Rows are points. Examples show where two turns around zero, p and q, send a point. Where does a point land after both, in the order given? Backwards means that the second turn is done in reverse. Each puzzle has new turns, and all numbers are rounded.

Turn p:
[19 17] -> [ 9 24]
[2 9] -> [-3  9]
[-32 -48] -> [ -5 -57]
[23 16] -> [13 25]
[-13   5] -> [-14  -2]
Turn q:
[-47  16] -> [-35  35]
[ 2 10] -> [6 8]
[ 27 -25] -> [ 13 -34]
[ 26 -14] -> [ 17 -24]
[-7 12] -> [-1 14]
Where do these land?
q, then p backwards: [21 12] -> [ 22 -10]
q, then p: [-17  37] -> [-19  36]
q, then p: [-16 -16] -> [-15 -17]
p, then q: [ 13 -33] -> [ 14 -32]

Turn p:
[-2 -8 15  8] -> [ 1 -2 13 14]
[35 -5 17 13] -> [37  8 12 13]
[-10 -12 -11   4] -> [-12   2 -11  10]
[-5  2  2 11] -> [-5  8  7  4]
[ -6  16 -13 -48] -> [ -5 -30 -19 -38]
[-11   6 -10  12] -> [-14  14  -1  -2]
Turn q:
[ -6   1 -14   7] -> [-3  7 -9 12]
[ 26  -8  -6 -12] -> [ 16 -24   6   9]
[-15   7 -11 -22] -> [ -2  -6 -27  -9]
[-18  10  16  22] -> [-11  29   9 -10]
[  6 -18  25   6] -> [-11  -7  28  -8]
[ 21 -15  -7  22] -> [ 3 -1 21 27]
[-13  23  -2 -23] -> [  9   2 -26 -22]
Where do these land?
p, then q: [-15   1  10   2] -> [-14   4   4 -10]
p, then q: [ -5   2 -13  32] -> [ 12  30 -10  -9]
q, then p: [ 13   6 -12 -29] -> [ 15   0 -27  14]
q, then p: [-10 -35   2   3] -> [-29  -6  10  19]
p, then q: [-7 -6 11  4] -> [-9  6 10 -2]
q, then p backwards: [ 37  13 -13  -8] -> [ 34 -15  17  -8]
p, then q backwards: [-13  18  14  -3] -> [  0 -11  24   1]

Turn p:
[-30 -26 -22  23  30 -32   2  -4] -> [-37  10   1  51 -16   2  14  -7]
[ -1 -20 -34  14 -18  11 -15 -11] -> [-18  18 -12   0 -14   8  -5  38]
[-22  32  -9  10  24   4 -25  30] -> [  7  31  30  14  24  28  13 -10]
[-13   4  24 -32  20  35  14   7] -> [ 34 -13 -17 -13  -2  24  24 -27]
[  6  -4 -18 -15  12  19   3  -2] -> [ -5   2 -22 -10   8  16  13   3]
[ -5  23   4   0   1 -26   0 -35] -> [ -3   7  -9  16   7 -11 -38 -21]
[  0 -18  14  19 -18   8   3   6] -> [ 13  -8   9   2 -19 -13   6  21]
[  2 -10  -5 -24  -9 -10   4  20] -> [-17  -6   9 -24 -10   2  10 -11]
[27 23 17 -6 13 16 16 28] -> [ 22 -12   8 -20  35  -9  24 -10]
[ 22  13   9   8 -29   6  27  -2] -> [ 17   0  -5 -22   4 -39  -5   8]
[ 14 -17  21   2 -25 -31 -28 -36] -> [-12 -30   8   7 -17  -7 -54  13]
Turn q:
[ 31   2   8 -23 -11 -14 -25  -5] -> [  8 -44  14  10   3  -4  15  -2]
[  2 -10 -14   5  -9  21 -14  23] -> [ -4 -14 -19 -17 -13  20 -13   2]
[ -4  23   0  -7  -6  29  33 -16] -> [ 13  25  -2 -30  -2 -21  20  17]
[  1   4   1  18  30  44 -23  26] -> [ -7   7  11 -24 -36  46  -9   9]
[-28 -12  12 -21  15  -4   1 -21] -> [ -5  15  21  -8  12 -13  -2 -33]
[ 32 -43  -9  13 -12  -9 -14  -9] -> [-36 -31 -22  16   9  12  18  -7]
[-26  16  14  41 -19 -28  11   2] -> [  7  28 -20  41 -20 -23 -16   2]
[-23  29 -19 -12  16 -25  13  -2] -> [ 36  25  10   9  27  -1 -13  -1]
[ 15  -9   7 -14  -5 -15  17   2] -> [-10 -12   6   4  19 -18  -1  12]
Where do these land?
q, then p backwards: [ 12   6 -11  17  -2   2   5   3] -> [ -1 -11 -11   7   5  17  -4  -6]
p, then q: [ 15  -3  24  -8  12 -16  -6   7] -> [-30   1   9   3   1  -2   5 -18]
p, then q: [ -3   0   6 -38 -22   3  48  -7] -> [ 21 -20 -13  -1  47 -20  22 -18]
p, then q: [-31  -9 -28  35 -21  17   7  37] -> [ 26   9  -2   3 -14 -39 -19  48]
p, then q: [-15  -7   6 -25  41  -7  -2   7] -> [-20  29 -13 -18  -2  -3  28 -12]
p, then q: [ 12  -8  10 -36  -5 -34 -14 -37] -> [ -3 -15 -12  -5  -5  16   4 -61]
q, then p: [  3   3  37  22  -1  14   0 -26] -> [ 12  17   8  -6 -22 -37 -12 -15]
q, then p: [  4  11 -34  24  23 -14 -18   9] -> [ 25  10 -11   0  23   7  19  35]
p, then q: [  4 -16 -19   1   1  22   7  14] -> [  5   8  -7 -18  14  -7 -16  20]
q, then p: [ -1  23   8   8 -27  13 -26  -7] -> [-14  -4  -8 -24 -10 -28 -11  21]
